Each row is a point. Two turns around zero, p and q, are shown by what they do to some points. Where does a point land after both, in the order given? Backwards means that the second turn is done in reverse. Each puzzle has new turns, and all numbers are rounded.

Turn p:
[-30 -15  -9] => [-31 -16  -3]
[-15  48  47] => [-12  57  37]
[-25  11 -19] => [-27   7 -19]
[ 47 -24   6] => [ 48 -23   7]
[ 23 -20 -26] => [ 21 -25 -23]
Turn q:
[-3 58  4] => [-8 55 18]
[26  4 -7] => [27  6  1]
[-45 -50  25] => [-46 -55  -1]
[ 9 12 12] => [ 5  8 17]
[ 13 -23 -33] => [ 22 -14 -33]
Where do these land?
q, then p: [ -3 -12  58] => [-12 -16  56]
p, then q: [-24  48  -9] => [-23  48 -10]
p, then q backwards: [ 37 -26   1] => [ 37 -26   1]
q, then p: [-16 -31 -24] => [-10 -30 -28]
p, then q backwards: [  6  22 -26] => [ -4   8 -33]

Turn p:
[-21   6 -40 -40  -8  30] => [-26 -21 -36 -26  -6  39]
[-48   6 -56 -27   9  -5] => [-62 -11 -44 -17   3   7]
[10  1 28 53 17 29] => [21 20 25 56  1 15]
[ 12 -10  21  54   3  48] => [ 26   1  22  62 -10  29]
[ 9 20 -5  2 38  2] => [  3  29 -17   8  27   6]
[24  2 39  3 -8  7] => [34  8 31 -3 -2  5]
[  5  12 -11 -13 -36 -38] => [  0  -1  -9 -33 -29 -34]
[ -6  -8  59 -21 -46 -32] => [  8  -6  63 -44 -23 -25]
[ 14 -28 -36 -10  31 -40] => [ -6 -19 -35  -2  40 -42]
Turn q:
[-24 -43 -68   5  10  51] => [ -1 -63 -57  -8  26  42]
[  6  -4  25  17  20 -57] => [  3   5  22  12   1 -63]
[ 12  43  23  21 -17   4] => [ 7 46  9 29 -9  9]
[ -7 -15 -57 -23  35  -4] => [  1 -25 -41 -42  33 -10]
[-12  18  31  -7 -37 -10] => [-25  25  19  10 -34   4]
[-10  -6  31 -14  33  -8] => [-12  -5  37  -8  24 -15]
[ 35   7  15   1 -42  23] => [ 27  16  11   7 -40  32]
Where do these land?
q, then p: [ 32 -30  23  29   0 -55] => [ 28  -2  22  -7 -14 -69]
p, then q backwards: [-18  -7  34  18  28 -49] => [-15  21  40   3  37 -38]
p, then q: [ 44  43  -6  40 -29  21] => [ 45  38 -30  16 -42  20]
p, then q: [-27 -36 -45  -1 -12  31] => [-14 -62 -25  16  -4  16]
p, then q: [-21  -1  19 -33  31  32] => [-9 -8 23 -5 44 35]
p, then q: [  1  31  13 -24 -28   6] => [ -6  19   9 -26 -22  30]
p, then q backwards: [-11   0 -38 -30  10  14] => [-26  -4 -40 -13  -1  18]

Turn p:
[-15   9  20  12   3 -10 -12  40] => [-11   6  27   5  25   4 -10  32]
[ 19 -14   6  -9  42 -28   0  -1] => [ 34   2 -12   0  42   6   1 -12]
[  1  -3 -49  -7  -4   4  -4  29] => [ -8  19 -32 -24  -6  -9 -25  24]
[  7  14 -11   4 -19  19  37  -6] => [  0  18  -4  -7 -38   7  24   3]
[ -3  50  19 -16 -20  12   1 -41] => [-16  16  31  17 -34  13   1 -48]
[-31 -53 -32  71  14   8 -11 -15] => [-12 -37 -53  44   7 -48  20  38]
[  6   7  22 -23   3  21  -9   0] => [ -8 -11  12  -5   0  32  -7 -14]
[ 31  -8   0  -8  -8 -14  -8   2] => [ 30  -7   4 -12  -3  -1 -17  -3]
[-15   0  22 -23 -10 -12   6  -7] => [ -9  -4  25 -17   8  -3  11 -19]
Turn q:
[ 14  15  19  -5  34 -29 -21 -10] => [ -5  16  33  -6  39 -11 -15   6]
[-14  -2  -9 -12  39  25 -17   6] => [-11 -16   3  -7  29  36  14  12]
[  4 -31   5   1  -3  30 -17 -24] => [ 16 -28  16  12 -10  30 -12 -16]
[ -8  -2  -3 -10 -21 -47  21  -5] => [  3  -3 -13  -7   0 -54  -3 -10]
[ 14 -21 -18   8   0  24 -19   8] => [ 15 -12 -11  10  -5  32 -16  13]
[  8 -11  23 -14 -15   2 -16   5] => [ -9 -12  18  -8 -18  -1 -22   5]
[  6  20 -17  -3  -4  36  -5  -3] => [ -3  13 -15 -10  -6  37   2 -12]
[  2 -31  -6   4 -21 -10  76  12] => [ 42 -11 -19  -7 -40 -41  43   8]
[-27  63   7  31  -9 -31  -2  12] => [-49  52 -13  22  10 -29   9  -7]
Where do these land?
p, then q: [  9 -19  32 -31  32  18  -3   8] => [ 20 -26  16 -12   5  44  21   0]
q, then p backwards: [ 14   9  10   0 -12  14  -2 -12] => [ 12  20   2 -14  -9   3   1  -5]
q, then p: [ 17  -1 -16  17  28 -15  15  -6] => [30 24 -6 11  7 20 -2  5]
p, then q: [-23  39  26  21  -4 -24 -17  43] => [-50  23  39  16   4  -2  13  31]
p, then q: [-25 -10  -6 -26 -12 -19  33 -14] => [  3  -5   2 -33  11 -32  19 -25]
q, then p: [ 10  14 -61   1 -39  -7   1 -12] => [  6  19 -43   6 -26 -24 -40 -23]
p, then q: [ 30 -21   2  40 -18  -7  -6  35] => [  5   7  -1  -2 -21  -5 -25  58]
p, then q: [  2   0  17  -6  28   2 -39 -29] => [ 20 -13  18  37  22  22  -4 -15]
q, then p: [-14   3  12   7  27  -6  22  -4] => [13 15  7  0 11  7 32  2]
q, then p: [-21 -13 -17 -23 -29  45  -4  -8] => [-20 -35 -30 -20 -34 -11   7 -10]

Turn p:
[-22  21 -14   3  52  -3  -9  -2   5 -25  -4] => [ -7  -6  -2 -14  37  -6 -30   5 -22 -34  18]
[  8 -22  -1  -1 -28   3   5  39  11   1   9] => [  4 -19 -18  11 -11 -13  25  19  15  28   4]
[ 14  39   6 -17  26   4 -30 -21  14 -22  -6] => [  1  -9  32  -4  16   5 -48   6  15 -30  -4]
[-10 -30  28  -2 -15  25   6   9   4  23  -7] => [-14   3   2   6  11  14  42   5   9  23 -20]
[-25  29 -12 -13  15  14 -19 -16 -15 -37   4] => [ -7  10   5 -13   3  11 -31  33 -15 -41   4]
[ -9  41 -29  -3  11  25  -9 -17   1  -9 -13] => [ -4  15 -16   8  11  17 -37   6   9 -40  -3]
[  8 -30  12  34 -33   4  20   8  17   7 -13] => [  7  -1  -9  27  -7 -24  46 -12   7  11 -20]
[ 30 -38   3  17 -13  12  -3   6 -17  11   4] => [38 -3  3 13 -7 12 34 -3  1 20 -2]
[-13  25 -21  -9  21   6 -28 -26  -9 -12 -17] => [  1   3   0  -4  11  22 -41   4 -16 -32 -12]
[ 12   1  -8 -33  14 -35  28   4  -6   7  -7] => [  3   7 -10 -41  -2 -16 -21 -20   4  27   5]
[  2  -3   5 -10   0 -17  25 -17   1 -11  20] => [ -3   7   9 -29 -18 -15   7 -11   4  -7  11]
[  8  -8  32  30 -33   1   4  25 -21  19  -6] => [ 3 20 10 40 -9 -9 28  6 -6 38 -3]
[ -6 -23   5  10 -28 -18 -17   1   5  16  -2] => [ -6 -20   1  16 -22   2  15  -8 -15  19 -18]
[  3  -1  -6  -6  11 -23  25   7  10  30  40] => [-16  -8  -6 -17 -13   0   8 -31  10  17  42]
Turn q:
[ 15 -19   8  -9  -4   5  40 -46   6  10  10] => [ -4  -1  -3  11  -3  17  47 -17 -13  38 -15]
[-13  34   8  10   9  -5  -6  -3   2 -24  11] => [-16   6   7  -6  14  26 -13   8   1  -9  28]
[  7  19  -8 -14   3  24  -7  -4  -9  50   6] => [ 39   6   2 -26 -23   7  -9  -6  16  28  -5]
[-31  -5 -21   5 -14   1 -16  -7  23 -16   0] => [-22 -26 -19 -17   0  -9  -1 -14   0 -15  19]
[ -1 -16   7 -29   8 -17  -6  14 -23  -1  13] => [ 27 -13  12   8   8 -11   3  26 -21  -4   0]
[ -2 -11   6  16  16  15 -13  11  -9 -27   4] => [ -8 -16  -7  22  15  11 -22  10   8 -12  -6]
[-18 -17   9  17 -11 -15  -2  -4  -2  44   3] => [  1   2 -13   5 -46 -20   4  11  -4  19  10]
[ 11  41 -76  11  -8  -5 -17  -8 -17 -23  15] => [ 26  22 -42 -26  40  12 -26 -40 -13 -21  31]
[  7 -12  28  -7  -6  15  43  11 -11  13 -26] => [-10  19   9  -1 -10  -1  21  24   4  13 -49]
[ 14  -5  23   8 -18   7  17  16  40   9   0] => [-16  10  13   8 -13 -12  30  -2  39  -4  -5]
[ -4 -16 -15  -9  32 -35 -14  12  13 -22 -14] => [-12 -13  18  12  30 -37 -19  -4 -20  -4  13]
[ 15   6  30   2  -8   9 -17   7 -12 -14 -23] => [ -5   6  23  11 -12  16 -14   3   1 -27 -22]
Where do these land?
q, then p: [ 14  22 -18  15  -5  11 -30  11   2 -14   1] => [ 10 -23  18  -2  -2   5 -13  10   7 -36  -2]
p, then q: [-16  31  11   9  -1  23 -30  12  -8  21  50] => [ -7 -23 -33   8 -11  26   2  34  45  -6  16]
p, then q backwards: [-15  40  -3  18 -20   9  -5 -14 -15  15  12] => [ 12  11  26  44  -8 -16 -10  -6  -7  -7  -8]
q, then p: [ 17 -26  16   4   1  -4  52  13   9   1 -10] => [-23  24 -22  13  24 -32  -8 -26  -9  11  -1]
q, then p backwards: [ 31 -14   1 -29   2 -11  26  -9  13   5  -5] => [ 10 -29  36  21   1  -2  11  -5  -1   5 -16]
q, then p: [-13   6 -29   9  16   3  -6   6 -10  18   9] => [  9 -25  -6   0 -10  22 -19  -9   4   8  11]
q, then p: [ -4  14  12  16  13 -12 -20 -11   9  16   1] => [-16  -8  17  17 -22  15   9   4   2  -1   6]
q, then p: [ -2  19  -1   6  12  -6 -20  -5 -36 -18  24] => [28 -5  8 15  9 24  2 26  4 -8 26]
q, then p: [ 18 -53  11  -9  -7  16  29 -21   5   6 -16] => [  4  31 -25   7  10 -17  17 -36 -16  10 -35]
q, then p backwards: [-16  -6  -7 -28  15   2  11  -4  25 -43 -37] => [-34  -8  32 -10  34 -12  -7 -10  36  -3 -16]
p, then q: [  0  21  13  -1  -2   7 -26  21 -34  27  -1] => [ 14   5 -11  -1 -29  15 -28  13  35   8   4]
p, then q backwards: [  5 -44   0 -23 -25 -24  29   0  15  -1  -9] => [-14 -21 -18 -21 -21  21  22  -9  17  38 -14]
q, then p: [-20  -8  -6  12   0 -12  -9   1  24 -35 -19] => [-18 -10   1 -20   0  -3   6  12 -41 -19   1]
